Every row gives one point. To make a cloud, some directions were put in groups of two or more. Within a group, all points are equally far from the middle, so they leave a hole (a ring in 2 directions, a hollow ball in 3). The other directions are filled evenly. Then the cloud was stretched, turned, moved and blurred a little. Count the holes, and give their numbers of directions, smallest first.
In the rows, zero is written as 128.

Cloud (13 x 2):
[[ 82 109]
 [101  93]
 [164 144]
 [ 75 148]
 [ 98  96]
 [146 172]
 [128 178]
 [161 159]
 [105 180]
 [152 167]
 [ 74 133]
 [ 75 129]
 [ 85 164]]
Holes: 1 (2)

Cloud (28 x 4):
[[147 183 119 135]
 [178 116 157 100]
 [ 85 108 154 174]
 [161  83 103 167]
 [155  64 155 119]
 [ 96 142 183 130]
 [112 184 130 122]
 [161  90 161  90]
 [168 110  73 132]
 [ 91  71 161 109]
 [104 114 149 188]
 [148  61 153 115]
 [158  78  89 151]
 [100  87  76 109]
 [163 116  83 165]
 [157 101 101 180]
 [ 91  74 164 105]
 [163  70 154 134]
 [125 160  91 167]
 [111  85  73 106]
 [147 141  88 174]
 [111 106  74  90]
 [127 112 141 194]
 [ 79  80  94 130]
 [112  76 165  89]
 [161  82 134 171]
 [172 151  89 135]
 [ 97 175 135 108]]
Holes: 2 (2, 2)

Cloud (49 x 6):
[[194 135 138 124 124 186]
 [ 83 116 141 142 109 151]
 [137  97 104 105 178 101]
 [213 150 130 100 132  69]
 [136 149  86  99 156 179]
 [169 125 100 112 185 140]
 [159 112 165  61 121 157]
 [167 154 185 105  90 163]
 [132 154 185 155 131 117]
 [ 94 145 130  82 124  57]
 [212 141 126  74  90 105]
 [190 137 162 121 168 108]
 [188 145 161  80  89  75]
 [128 160 183 106 154  88]
 [139  97 126 136 159 161]
 [194 178 106 127 153  90]
 [104  94 140 128 111  93]
 [169 104 168  84  88  86]
 [180 161 158  81  66 112]
 [180 188 171  86 134 115]
 [157 118 171 109  71  94]
 [174 139  69 111 161  95]
 [135 115  99 127 166 170]
 [191 124 160 148  93 114]
 [103  96  97  88 120  83]
 [131 150  68  58 114 101]
 [144 139  87 106 138 194]
 [148  98 174 124  82 146]
 [151 189 124 137 122  64]
 [145 170 108 125  62 108]
 [117 165  83 119 153 168]
 [120 160  80  64  92 103]
 [171 135 173 102 169 119]
 [196 158 148 148 122 166]
 [ 95 149 108  92  65 114]
 [126 204 168 132 135 116]
 [147 197 139  67  83 105]
 [ 85 146 118  61  82 122]
 [ 79 138 143 150 123 137]
 [192 122 161 102  73 150]
 [190 138 111 144 143 173]
 [142 183 163 166 118 107]
 [177 149 157 132  62 116]
 [146 122 180 157 116 125]
 [196 114 105  89  87 168]
 [181 116 159  72 107 166]
 [109 117 112 111 152 182]
 [159 113  98 137 161 168]
 [140 115 122  96 168 173]]
Holes: 2 (3, 3)

Cloud, 87 rows:
[[ 98 113  94 145 147 182  64 116  71]
 [ 52 122 121 156 192 158 119 147 119]
 [ 87 170 150 105 108 172  52 135 150]
 [129 172 110 173 136 119 178 155 137]
 [120  92 182  71 142 186 113 158 121]
 [ 32 149 112 154 104 151 150 127 158]
 [ 63 146 150  90 154  98  78 173 156]
 [148 173 152 127 129 120 174 177 127]
 [119 182 140  90 124 118 163 118  65]
 [162 135 149 167 115 167  77 179 151]
 [174  82 165 116  91 113 157  93 114]
 [105 134 122 198 104 147 106 192 119]
 [126  61 149 103 162 101 144 152 176]
 [136 134 130 182 153 146 147  89 167]
 [112 103 123  79  56 104 139 122 149]
 [ 91 103 108 165  88  95 147  92 100]
 [135  96  66 106  88 176 138 116 146]
 [ 86 205  88 113 101 129 137 127 158]
 [119  56 168  77 127 104 109 163  73]
 [137 172 126 167 134 119 159 196 155]
 [ 82 112 121  69  83 182  64 153 103]
 [ 88 119 178 143 100 103 162 176 127]
 [135 116 106  65 135 168 175 137  95]
 [103  90 103  77 150 115  95  86 111]
 [ 62 157 143  87 132 163  92 183  90]
 [171  89  96 117  76 182  78 133  90]
 [ 83 175  69 156 131 149 164 142 119]
 [ 81 160 169 139 161 110 153 140 108]
 [ 85 141  66 159 170 160 167 137 136]
 [176  97 146 100 118 197  95 126 135]
 [ 29 144  93  92 111 176 142 137 149]
 [115  42 152 136 149 136 103 169  91]
 [135 124 167 102  27 148 147 153  88]
 [164 131  97  73 163 106 132 135 123]
 [131  97 172 164 128 161 109  93 172]
 [148 140  95 134 171 121 156 164  84]
 [147 132 111 105 136 190 168 176  89]
 [177  81 159 161 106  73 120 121  89]
 [197 117 112  96 132 132 113  88  80]
 [180 100 118  99 162 163 114 119  56]
 [106  77 101 143 132  90 167 139 120]
 [155 148 176 158  88 153 120  67 100]
 [157 105  89  98  78  95 125 175  64]
 [ 71  95 137  82 152 139  69 141  65]
 [ 99 155 182  92 112 149 104 196 105]
 [ 73  66 137 111 138 140  57 171 159]
 [136 144 191 152  96  92  88 110 128]
 [111  70 107  86 114 144 137  93 174]
 [160  92 105 144 107 209 135 130  95]
 [ 84  90  80 151  95 174  82 103 107]
 [ 73 185 147 128 163 111 141 177 144]
 [179 122 117 105 150 183  99 119 179]
 [138 186 141  82 108 103 131 136 184]
 [163  75 112 148 138 113 112 104 169]
 [ 77 105 168  74 131 171 120  90 108]
 [100  64 124 156 143 125 146 170  62]
 [ 79  90 174 113 158  87 113 161 161]
 [130 182 131 101  78 142  58 143  72]
 [124 158 165 138 156 177 159 105 106]
 [139 131  50 149  95 144 127 115 151]
 [116 117  89  90  71  81  88 132  79]
 [ 79 101 139 122 132  85  62 132 190]
 [143 117 140 168 204 152 126 144 150]
 [165 128 138 153 118 137 175 186  67]
 [153  69 198 110 135 123 101 170 110]
 [142 149 188 143  65 144  77 120 124]
 [152 160 119 143 169 107 132 171  88]
 [143 151 172 101 108 182 100 190  74]
 [147 135 135 189  64 164 132 131 128]
 [133 175 119 107 160 157 120 217 142]
 [ 86 178  80 125 152 116 103 199 140]
 [177 103 158  81 113 168  75 130 147]
 [112  99  71 128 170 168 102  98 127]
 [115 109 150  84  86  90 150 129 180]
 [129  70 158 132  87 107 180 162  75]
 [107  99 108 160 126 137  41 114 100]
 [ 49 170  82 111  96 171 130 118 132]
 [ 75 140 145  75 172 168  96 114 101]
 [146 117 199 122  92 156 105  73 117]
 [ 73 135 125 103 112  71 113 104 138]
 [ 85 166  96 185 107 169  84 136 168]
 [158  97 161 165 132  85 141 174 103]
 [136  75 138 171  64 187 133 157  81]
 [128 144 129 174 164 155  83  90 146]
 [ 91 128 145 187  84 141 171 139 127]
 [119 144 119  63 154 113 107  90  86]
 [ 49  87 139  95 155 169  99 107 156]]
Holes: 2 (4, 4)

Cloud, 97 rows:
[[111  72 155  96 129 181 156 177 133]
 [162 150 188  98 122 195 161 136 141]
 [ 96  73 135 126 106 194 126 123 140]
 [128 156 150 163 173 156 139 166 216]
 [ 89 129 129 158 132 190  73  96 156]
 [ 83 148  99 164 155  95  82 199 169]
 [144 122  92 161 169 117  82  97 125]
 [ 97 140 122 110 171 130  99 226  87]
 [137 158 147 143 125  74 154 104 114]
 [136  90 166  89 139 135  56 154 111]
 [104 118 158 126 220 141 167 180 128]
 [114 133 154 114  94 111  83 179 191]
 [159 134  88  81 138 137 115 142 173]
 [ 95 151 111  90 173 119 200 117 123]
 [148  82 157  79 116 157  75 168 132]
 [123 120 193 149 175 162 187 198 152]
 [164 130 122 137 131 171  68 139  87]
 [172 126 127 120 109 172 141 116  82]
 [144 106 119 157 179 183 182 143 130]
 [ 88 173  94  94  99 134 165 118 122]
 [ 93 171 104 174 173 175 115 192 136]
 [ 84 139 137  93 147 143  92  58 101]
 [129 170 140 142 110  80 112  98 189]
 [114 158 148 134 141 128 181 183  64]
 [116  89 119 161 103 108  54 129 132]
 [ 76 164 172 110 134 196 172 118 159]
 [133 156  81 167 155 131 118 128 194]
 [ 70 132  95 115 169 150 163 122  76]
 [125  92 135 136 111 175  61 144 196]
 [108  80 121 107 123  97  63 113 174]
 [ 96 173 111 134 120  50 116 159 154]
 [109 223  99 176 143  98 139 129 119]
 [131 144 144 126 159 212 154 120  74]
 [170 139 176 168 137 143 136 118 109]
 [126 169  56  93 172 102 132 114  98]
 [110 124 135  68 116 125 116 178 181]
 [139 210 168 111 147 164 146 119 110]
 [ 72 121 129 175 184 150 113 148  93]
 [127 152 165 162 147  95 164 200 165]
 [ 76 123 121 114  92 100 145 159 144]
 [ 86 125  96  89  99 180  91 160 153]
 [109 133 103 159 181 128 120  75 164]
 [143 124 189  80 139 215 107 180 145]
 [147 177 100  99 161 149 124  69 107]
 [136  92 121  96 105 101  66 146 150]
 [ 96 110 128 106 158 199  78 137 196]
 [149 185  73 165 139 129  92 163 116]
 [ 83 163 127 168 160 120 157 111  70]
 [151 183 150 156 126 115 131 114 193]
 [147 114 127 139 210 158  96 171  90]
 [118 198 138 132 127  94 167 120 184]
 [114  94 207 126 170 190 137 111 136]
 [155 143 173 114 193 146  77 141 154]
 [126 151 148 136 118 178  68 157 201]
 [102  63 101  95 137 166  82 103 145]
 [133 154 141  81 119 125  76 106  82]
 [113 116 149 139 141 173  71  85 198]
 [156 182 171 112 142 167 179 163 167]
 [141 154 163 107 196 148 131 218 155]
 [147 109 142 128 151  80  93 103 137]
 [ 84 158 180 134 184 116 188 118 139]
 [100 145 109 176 165  81  75 148  85]
 [102 156 113  48 142 157 166  97 142]
 [162 170 114 170 173 116  80 149 119]
 [141 157  72 135  96 121 136 157  93]
 [ 90 155 116 160 207 167 169 164 109]
 [132 171 176  81 165 143 188 112 165]
 [128 130 117 101 167 108 138 141  40]
 [ 85 112 198 152 163 131  99 196 128]
 [ 96 147 201 103 131 140 145  87 120]
 [148 142 167  82 148 112  93  90 125]
 [ 77 161 153 176 114 167  71 143 158]
 [125 188 115 121 100 163 160 154 147]
 [179 150 143 107 113 109 129 154 119]
 [ 95 113 122 123 158 178  71 172  69]
 [139 197 113 138 181 127  90 197 120]
 [129 113  87 134  80 125 143 105 132]
 [133 160 162 156 149 163 213 135 120]
 [139 136 119  58 168 165 112 152 178]
 [ 92 124  74 182 141 162 122 117 119]
 [106 142 126  81  87 180 150 137 129]
 [113 109 104  91 181 149 147 119  57]
 [150 162 125 172 126 147  77 189 111]
 [140 130 203 116 113 196 147 174 143]
 [ 91  78 107  83 102 148 133 131 130]
 [108 155 181 121  76 141 116 148 152]
 [119 148  78 176 145 149  69 119 157]
 [153 191 112 102 150 150 124 100  75]
 [117 131 141 101 165 143 148 233 135]
 [125 178 153 198 148 131  88 127 164]
 [123 125 196 182 186 127 139 179 129]
 [130 163 112 170  96 172  98 143 121]
 [151 123 140 124 137 228 141 146 104]
 [ 73 137 177 111 126 100  86 131 214]
 [153 126 170  94 158 210 116 175  78]
 [ 34 149 107 124 183 121 105 134 143]
 [119 118 101 151 197 141 176 175 142]]
Holes: 1 (9)

Cloud (103 x 9):
[[141 114  79 137 100 182 135 151  78]
 [206  76 133 112 118 124 187 130 122]
 [182 151 111  84 175  84 100 126  90]
 [120  96 161 128  99 172 129 159 128]
 [137 148 121  85  93 168 155 167 185]
 [177 136 127 117 146 173 107 215  71]
 [142  90 171 106  92 117 191 173  95]
 [153 102 101  79 157 212 156 111 131]
 [142 177  69 156 108 156 122 171 128]
 [145 134  82 190  78  97 129 121 119]
 [173  80 131  93 122 107 173 178 175]
 [146 135 172 132  82 125 175 122 147]
 [134 107 178 127 158 180 151 108  97]
 [146 106  62 178 139  86 172 120 161]
 [135 118  44 151  59 132 121 153  73]
 [120 130  18 129 107 138 113 139 140]
 [131 117 142 110  91 138  96 119 136]
 [161 113 156  95 138  89 156  97 116]
 [175 119  57  84 140 102 162 166 176]
 [114 136  54  57 134  89 192  96 116]
 [146 120 139 121 109  91  95 123 101]
 [137 140 114  61 121  79 134  89  96]
 [151 157  64 177 150 160 121 182 163]
 [192  85 102 108  84 122 123 114 109]
 [118 190 105 113 156 137 105 114  91]
 [179 130 121 112 121 205  99 140  74]
 [ 89 145 109 102 113  66 192 109  89]
 [134 141 102  69 190 149  99 103 124]
 [121 108  96 170 175 126 152 150  58]
 [168  78  78 138  91 117 128 154  34]
 [136 128  52  36 112 127 103 101  89]
 [ 64 132 142 110  80 163 152  80 152]
 [185 109  56 114 152 168 113  69  98]
 [125 119 130 105 188  90 189 209 121]
 [170 146 105 164 178 115 139 158  79]
 [102 195  59  72 132 146 169 118 141]
 [ 86 148 144 118 122 117 142 174 149]
 [118 142  80 162 116 107 140 134  59]
 [ 75 147 165  86 119 158 171  83  75]
 [211 106 123 176 114 123 156 148 152]
 [168 123 108 158 115 113 203  83 126]
 [ 85 107 134 118  99 171 150  93 179]
 [121 144 140  64 203 168 165 145 147]
 [186 131 141  73 175  97 131  81 115]
 [179 152 119 148 142 129 130 199 149]
 [138 198  97 133 106 130 147 107 101]
 [159 108 108  97 156  64  88 163  85]
 [163 132  36 134 114 102 166 108  99]
 [101 160 121 121 112 135 113  81  61]
 [141 110 147 138 116 173  93 126  73]
 [ 88 120 115 152  80 177 101 102 109]
 [153 136 100 171 112 170 159  99 146]
 [ 84 157 131 159 162 146 183 140 114]
 [128 145 125 170 104 169 110 189  47]
 [193 134 129 132 124 186 121  70 124]
 [103 136 113 111 175 120 163 147 176]
 [130 113  47 108 171  97 111 179 103]
 [173 129  91 109  85 153 206 117 139]
 [175  94  96 159  97 131 139  95 132]
 [147 134 129 166 165 115 152 130  81]
 [161 175  83 124 190 146 121 155 164]
 [ 84 169  68  83 120 139 148 148 163]
 [ 55 138 101 116 154 148 191 113 102]
 [151 123  63 150 167 147 189 161 140]
 [110 159 112  96 127 104 119  88  55]
 [133 123  97 146 143 152 161  99  64]
 [206 146 113 127 128 157 198  95 141]
 [ 70 157 116 127  82 137  58 125 126]
 [168  78 144 141 103 145 168 126 165]
 [130 156  56  72 163 109 156 148  98]
 [173 147  89  86 127 148  84 185 136]
 [127 148  44 113 152 185 152  82 174]
 [162 105 146 119 117 145  98 165 170]
 [165 185  79 123 185 185 138 141 112]
 [125 117  85 152  86 141 173  72 156]
 [142 161 138 134 100 103 105 109 120]
 [126 157 111 100 105  71 136 180 100]
 [171  94 165 106 143 122 156 169 156]
 [113 180 139  81 142 148 144 140 139]
 [140 126  81  91 157  61 106 168  71]
 [104 125 111 118 115 125  69 148 159]
 [133 155 104  99  89 145  93 187 173]
 [126 220  88  82 123 154 132 129  47]
 [194 111 161 148 122 141 160 134 148]
 [180 122  88  94  75 144 129 157 148]
 [118 184 122  88 108 116 162 144 157]
 [161 125  67  46  78 145 163  96 141]
 [166 138 142 165 137 171  94 154  67]
 [149 142 154 115  80 112 125 105 142]
 [169  94 132 150 156  72 105 141  36]
 [ 93 138 141  96 167 135 173  88  79]
 [134 131  28 170  44 108 115 141 112]
 [186 106 134 142 123 145 127 106  86]
 [164 172  99 123  72 128 184 152 182]
 [109 135  85 132 117  96 118  95  75]
 [199 116  96 126 127 190 112 126 111]
 [182 107 102 145  83 126 163 156  95]
 [144 149  74 120 173  85 153 158 108]
 [105 139  90  81 195 152 135 101 100]
 [133 113  22 125 101  98 162 163 100]
 [195 103  98 140  74 126 154  93 147]
 [ 93 178  93 104  98 181 203 188 102]
 [120 127 127 109  47 188 141 112 163]]
Holes: 1 (4)

Cloud:
[[ 87 129 161 100  59  96 116 162 139]
 [ 89  86 124  58 163 137  80  80 129]
 [148 161 167 159  58  82 155  93 127]
 [164 126 194 109 103 128  80 103  96]
 [133 110 182 141 126 109  57 139  76]
 [101 142 143 112 120 124 118 103  45]
 [107 174 104  88 161 148  63 144 143]
 [197  91 145 135 115 138 130 127 109]
 [ 93 115 136  47  93 121  87  98 101]
 [144  94 154 108  83 107 163 156  64]
 [ 58 181  74  51 108 132  97 137 132]
 [109 105 152 151 132 148 167  43 107]
 [186 167 165  91  76  85 114 109 112]
 [194 137 173 146 127 126  68 124  78]
 [ 78 193 131 120  90  77 116 170 163]
 [123 128  93 155 105 102 140 102 148]
 [124 149  92 113 121  44 159 139 146]
 [ 60 132  72 104 193 138 131  99 132]
 [169 113 132 176 142 114  73 120  82]
 [109 163 103 133  50 121  64 179  83]
 [ 89 127 103  34  90 122 164 148 143]
 [135 100 164  40 126  97 115 119 134]
 [161  78 172 114 116 166 106  99 108]
 [ 89 123 162 102 122  87  75 173 140]
 [101 149 185 135 103  95 150 124 162]
 [ 90 134 137  89  53 139  93  95  84]
 [124 182  89  73  91  41 114 121 139]
 [158 137 154 145 183  74 161  78 135]
 [118 135 114  50  73 113 186 150 112]
 [144 155 150  85  44 138 125 121  74]
 [132 149 117 134  98 102  92  55 108]
 [157 202 135  73 133  84  90 160 156]
 [139 167 101  89  66 103  82 119  65]
 [170 124 154 155  72  76 177 149 108]
 [186 152 107  95 163  55 102 125 101]
 [121 175 166 114 146 115 183 116  96]
 [166  74  93  69 114 111 153 104  82]
 [120 102  88 119 186  87 143 107 125]
 [102 170 102 124  61 104 100  84 123]
 [172 173 169  94 115 104  91 173 146]
 [147 104 172  88 176 129 165 118 148]
 [ 97 135 137 110  99 217  87 103  77]
 [130 188 127 129 193  89  95 109 115]
 [203  94 147 155  98  82 118  93 100]
 [195 137 185 125  92 107 139 141 127]
 [132 161 128 159 111 168 179 131 104]
 [113 137 173  74 110 188 142 117  79]
 [144 131  95 122  74 121  73 166  68]
 [146 115 150 106 127 172 149 141 136]
 [ 99  97 189 136 121 108 105 103 132]
 [155  94 164 134  86 156 146 154  73]
 [162 125  97 161 136 132 140  77  83]
 [156 137  95  60 139 105 201 130 120]
 [132  61 161 128  92 154 138 122 101]
 [ 97 122  98 132 101 160 128  48 117]
 [ 96 169 103 104 133 223 108 114 105]
 [120 106 157  37 121  98 156 119 110]
 [147 145 110 139  86 108  76  69 101]
 [115 156 164 171 145 148  72  92 122]
 [116 122 103 129 154  77 156 154 106]
 [ 62 167  90  78  89 156  81  99 125]
 [109 149 114 131 183  58 117 147 140]
 [137 182 171 171  90 143 145 142  63]
 [ 65 154 177 114 131  96  94 128 121]
 [166 132 173 134  63 101 160 154  65]
 [151 155 162  84 137  59 102  87 111]
 [175  98 107  95  98 170 121 106 113]
 [ 72 136 156 112 184 111 117 109 153]
 [134 187 116 180 111 125 115 169  86]
 [135 110 154  59 110  98  74 112 163]
 [114 173 145 110  94 150  41 153  77]
 [ 64 126 142  98 134 101 129 152  94]
 [ 96 133  69  99 176 125 109  63 152]
 [131 184 127  88 137 141 118 126 168]
 [109 144 148 178  43 131 113 127 114]
 [139 186 135 105  76 130 103 148 156]
 [137 129 130 123 164 140 197 144  68]
 [154 165 129  56 111 131  80 149 140]
 [153 167 110  60 131  21  83 163 135]
 [138 134 149 179 142 100 122 162  70]
 [170 110 101 146  91 122  72 119 111]
 [107 113 145  41 163  85 139 123 118]
 [111 127 151  88 172  54 155 119 139]
 [ 87 196 112 117 156 102  86 165 106]
 [109 133  86  37 105 104  76 110 156]
 [174 124 139 105 124  49 128  68 147]
 [133 138 132 129 167 104 103 178  82]
 [121  79  93  95 173 120  88 118 107]
 [115 114  95 106 183 101 153  57 167]
 [101  94  84  95  79 144 131  75  85]
 [118 164 133 195 105 137  99 157 104]
 [190 123 122 143 178  87  95 148 123]
 [101 161 122  96 122 103 202 101 153]
 [137 173 126 150 166 130 116 107  66]
 [134 140  85 161  84 111  85 112 103]]
Holes: 1 (8)

Cloud (103 x 9):
[[146 169  81 181 114 106  81 104 105]
 [157  94 135 172 141 149  76 169 105]
 [141 145  83 147 181 136 102 151 157]
 [111 203  86 159 107 160 113 118  95]
 [173 154 181 113 121 123 117 171  98]
 [203 122 165 174 100 178  63 110 122]
 [164 208 156  91 109 148 174 103 114]
 [153 126 112 100 164 231 123 136 157]
 [131 194  99 155 154 134 195  76 117]
 [ 91 154  83 101 130 182  76 147 143]
 [231 151 145 154 143 150 139  73 132]
 [126 101 121 144 131 151 103 158  74]
 [130 164 133 102 117 207  76 117 163]
 [ 91 146 156 108 119 165  86 190 156]
 [ 71 163 104  97 145 175  95 160 136]
 [135 147  75 159 180 185 150 119 120]
 [ 91  89 156 145 126 143  94 132 163]
 [145  56 146 141 141 189 122 102 146]
 [190 112 106 147 108 212 158 117 121]
 [126 142 176  97 180 136 116 102 108]
 [121 165  65 117 124 166  62 117 146]
 [183 129 150 182 104 168 156 143 168]
 [153  66 131 113 171 212 103 140 145]
 [117  84  83 167 133 127 144  87 165]
 [166  96 141 106 178 155  64 133 123]
 [129  91 138 130 177 202 106 107 120]
 [ 74 174 118 148 141 177 128 137 105]
 [124 125 116 136 143 136  92  54 176]
 [195 154  97 165  70 126 101 119 143]
 [181 186 128  88 158 107 137 121 158]
 [100 117 127 158 110 154 193 150 174]
 [130 146 135  80 112 111 104  75 131]
 [107 140 103 162 128 109 154 153  88]
 [123 130 187 122 107 171  81 149 159]
 [148 120 187 186  98 156  88 132 127]
 [176 154  77 139 114 139 102  32 145]
 [126 118  71 118 124 210  69 144 150]
 [141 155 120 139 108 155  86 201 115]
 [101 117  67 123 109 160 169 155 121]
 [140 130 102 170 153 213 164 155 136]
 [148 151 180 116 132 105 109 186 125]
 [116 137 105 183 145 143 117 131 203]
 [169 156 113 153  67 137  89 162 129]
 [159 146 117 111  97 177 153 120  74]
 [114 211 143 133  86  99 163  78 137]
 [207 106 176 154 140 179 121 138 150]
 [ 80 168 113 107 178 173 174 143 124]
 [154 130  90 132 171 167 139  44 153]
 [155 119 103 191 109 107 105  95 186]
 [114 150 109 150 169 123  79  82 167]
 [174 156  71 176 129 199  78  85 146]
 [121 156 146 200 159 152 141  66 147]
 [145 192  97 144 139  86  73  86 118]
 [119 121 138  90 161 137  72 184 147]
 [123 178 106 133  95 185 142 107 189]
 [131 216 153 133  96 179  94 110 119]
 [156 111 105 109 121 120  83  89 182]
 [116 200 116 189 101 100 115  91 108]
 [158 127 143 164  79 154 134  81  91]
 [201 140 151 215 119 178 110  99 143]
 [180 170 102  81 155 187 153 115 138]
 [126 153 194 154 131 136  92  80 135]
 [104 165 138 128 150 199 118 179 172]
 [155 108  49 155 142 144 116  85 173]
 [179 140 127 176  69 190 127  93 110]
 [170  73  78 132 142 119 126  98 158]
 [ 72 139 151 175 120 139 109 149 146]
 [ 95  94 128 180 139 159 116 157 189]
 [122 175 109 134 144 214  95 161 154]
 [140 197 151 166 131 170 148 141  89]
 [191 181 142 129 162 179  81  74 117]
 [108 185 102 112  81 184 151 117 124]
 [134 139 160  73  90 127 116 139 148]
 [167 142 156  57 122 112 137 144 127]
 [188 164  88 168  93 152  60 112 104]
 [131 154  98 166 149  83 140 126  94]
 [166 100 142 153 110 106  54 117 150]
 [111 108 127 164 139 215 159 100 150]
 [156 154 167 193  96 150  92 138  98]
 [149 106 156 176 166 119 166  77 149]
 [157  75 153 173 177 130 137 131 141]
 [181 134 157 108  88 118  75 105 141]
 [117 162  77 142 113 206  83 137 114]
 [140 117 118 115 120 168 179 169  88]
 [169 128 155 102 192 138 109  92 107]
 [135 102 107 142 174 224 116 120 118]
 [153 113  73 117 179 139 143 167 138]
 [196 165 179 170 112 170  68 104 128]
 [146  78 147 159 170 186 127 163 112]
 [211 179 128 113 162 131 143  64 123]
 [127 146 120 152 115 137 132 196  94]
 [151 192 159 133 101 164  70 156 144]
 [203 178 108 128 145 189 153  98 125]
 [199 198 144 103 150 161 145 109 130]
 [152 133  80 130 128 166  93  40 143]
 [116 186 143 161 167  76 129 105 137]
 [125 114 110 126 111 110  62 153 166]
 [190 160  77 173 135 192 143  80 144]
 [ 88 192 107 133 180 142 165 118 153]
 [191 158 139  95 185 143 107  89 141]
 [128 113 157 130 120 132  62 176 161]
 [141 117 134 141 120 207 176 174 165]
 [121  99 138  97  89 181 102 169 155]]
Holes: 2 (3, 6)
